Each point is reached from the start by the listed moves, each made once or not at all, plus a little noise. Is the number of moves made odd or even? Then give how often each move was made.

Moves:
(1): [0.1 1.4 4.1 1.3 3.3 0.4]
(2): [ 0.3  0.6 -0.3  2.5 -0.3 -3.2]
(3): [ 0.1  5.1  6.6 -0.7 -1.0 -3.4]
Start: [-1.9 -0.3 -1.5 -0.4  1.6 -2.4]
Points:
[-1.5  5.5  4.4  1.8 -0.1 -8.9] -> even (0, 1, 1)
[-2.2 -0.5 -1.6  0.0  2.0 -1.9] -> even (0, 0, 0)

Moves:
(1): [-0.8  1.5  0.9  0.5 -0.9  2.2 -5.5]
(2): [-2.1 -2.8 -1.4 -2.5  0.7  2.2 -0.5]
(3): [-3.2  2.3 -0.7 -0.1  2.7  1.3 -4.3]
(4): [ 1.8  0.2 -2.4 -2.2  0.6 -2.9 -0.9]
(5): [-2.4 -2.1  2.8  2.4  1.5 -2.7 -1.7]
(6): [ 1.5 -3.2 -1.4  4.2 -3.2 -0.1 -1.6]
Start: [ 1.6 -1.5  0.4 -0.4 -0.5  0.4 -0.1]
Points:
[-0.1 -2.3 -1.8  3.7 -1.1  1.6 -6.0] -> even (0, 0, 1, 0, 0, 1)
[ -3.3  -2.9   2.1   6.6  -0.5   1.0 -13.1] -> even (1, 0, 1, 0, 1, 1)

Moves:
(1): [ 1.5 -2.1  1.7 -3.0  1.8 -3.5  0.0  0.9 -0.1]
(2): [ 1.3  1.2  1.6  0.8 -2.9  1.4  2.3 -2.2  0.9]
(3): [-2.6  2.7 -0.2 -0.8 -0.5  1.6  2.7 -1.5  2.6]
(4): [2.9 1.2 0.0 2.2 2.0 1.9 0.0 0.0 0.8]
(5): [-0.8  1.7 -0.1 -1.7 -1.1 -1.2 -0.6  1.9 -1.2]
(6): [ 0.1  1.0  1.2 -1.5 -0.6  0.4 -1.2  1.8  1.2]
(7): [-0.6  1.1 -1.3  0.2  0.3 -0.3 -0.1 -1.1  0.6]
(8): [ 0.2 -1.0  1.0 -1.9  1.2  1.9 -1.3 -0.9 -1.3]
(9): [ 1.8  1.0 -3.8 -1.5  0.2 -0.2  2.5  0.1 -0.8]
Start: [ 0.6  1.6  0.7 -0.6 -1.0  1.8  0.6  0.9  2.8]
Points:
[  0.9   4.4   0.6 -11.2   0.3   0.9   2.4   3.0   3.0] -> even (1, 0, 1, 0, 1, 1, 0, 1, 1)
[ 5.6  4.5 -0.6 -7.5  2.9  0.9  0.1  3.8  2.0] -> odd (1, 0, 0, 1, 1, 1, 1, 1, 1)
[ 0.2  7.1 -1.7 -8.8 -1.0 -1.4  3.7  3.3  5.1] -> even (1, 0, 1, 0, 1, 1, 1, 0, 1)
[ 2.8 10.2 -3.0 -1.7 -2.9  4.9  7.5 -1.5  5.6] -> even (0, 1, 1, 1, 1, 0, 1, 0, 1)
[ 4.6  2.1  1.4 -8.0 -1.8  0.6  3.4  0.7  0.5] -> odd (1, 1, 0, 0, 1, 0, 0, 1, 1)
[ 1.1  7.0  2.0 -5.3  0.9  0.7  1.3  2.6  6.5] -> even (1, 0, 1, 1, 1, 1, 1, 0, 0)

Moves:
(1): [-1.5 -1.9  2.2 -2.6 -0.4  2.0 -1.4  2.5  2.3  2.8  0.5 -1.3  1.8  2.0]
(2): [ 2.2 -1.4 -0.3  0.8  0.2 -2.3  1.0  3.4  1.9 -0.8 -0.2  2.1 -0.8  0.8]
(3): [-0.2 -1.6  1.4  0.8  1.4  1.8  2.5 -0.5 -3.2  1.1 -1.8  0.7  2.1  0.1]
(4): [-3.9 -1.4  0.8 -2.0 -1.5 -2.0 -2.7 -2.2 -1.1 -2.6  0.2  0.7 -2.7  0.5]
(5): [ 3.2  0.2  1.6 -1.5  2.4  2.3  0.0 -0.5  0.4  2.0 -1.9  0.7  0.3  1.6]
(6): [ 2.7 -0.6  0.0  2.7  0.4 -1.1 -0.2 -0.6  4.3 -1.0  0.3 -2.0  0.8 -2.8]
(7): [-0.5 -1.5  1.1 -1.5 -0.9  1.3  0.6  0.6 -1.9 -0.1 -0.7  0.9  0.9  0.1]
(8): [ 0.6  1.9  0.2 -2.6 -2.9 -2.8 -0.5 -1.4 -1.0  0.7  0.4 -2.0  1.7  1.1]
(9): [-1.0 -0.9  3.6  3.1  3.6  0.8 -1.0  3.2 -2.3  1.2 -2.7  0.1 -1.0  0.0]
(10): [-1.7 -0.6  0.6  0.5 -2.5 -0.8  4.5 -1.2  3.8 -1.4 -1.7  0.7 -2.7 -1.8]
(11): [ 0.1 -0.8 -2.9  0.2  0.5  1.0 -1.4  2.6 -1.1  1.5  0.2 -0.8 -1.6 -2.3]
(12): [ 0.4 -0.1  5.1 -0.5  2.1  0.3 -0.1 -0.9 -0.6 -0.5  1.3 -0.1 -3.1 -2.7]
Start: [ 0.1 -0.8 -0.7 -1.1 -1.0 -1.5  0.1 -0.6 -0.3  0.2 -0.1  0.1 -0.9  0.8]
Points:
[ 2.8 -5.2 10.8 -3.5  1.4  1.4  0.8  4.0  3.6  5.9 -4.2 -3.8 -3.8 -4.2] -> odd (1, 0, 0, 0, 1, 1, 1, 1, 1, 1, 1, 1)
[-0.9 -4.3  6.8 -0.2  1.3 -2.3 -0.3 -4.9 -0.6 -2.8 -0.3 -0.4 -3.6 -4.4] -> even (0, 0, 1, 1, 0, 1, 0, 0, 0, 0, 0, 1)
[ 0.1 -4.9 14.1 -3.9  4.1 -0.3 -3.1 -0.9 -1.5  3.8 -3.8 -3.1 -0.8  0.9] -> even (1, 0, 1, 1, 1, 1, 0, 1, 1, 0, 0, 1)
[ 3.5 -3.5 12.6  0.0  2.6  0.6  6.1 -1.9 -0.9  2.7 -6.7 -0.6 -2.1 -3.8] -> even (0, 0, 1, 0, 1, 1, 1, 1, 1, 1, 0, 1)
[-0.7 -1.0 10.6 -4.6  2.5 -2.6 -4.1 -2.4 -4.7  1.2 -2.7 -0.4 -5.8  1.1] -> odd (0, 0, 0, 1, 1, 0, 0, 1, 1, 0, 0, 1)
[-4.1 -7.7 13.4 -5.7  0.7 -2.3 -0.9  4.3 -6.1  2.0 -3.3  1.1 -2.0  2.8] -> even (1, 1, 1, 1, 0, 0, 1, 1, 1, 0, 0, 1)
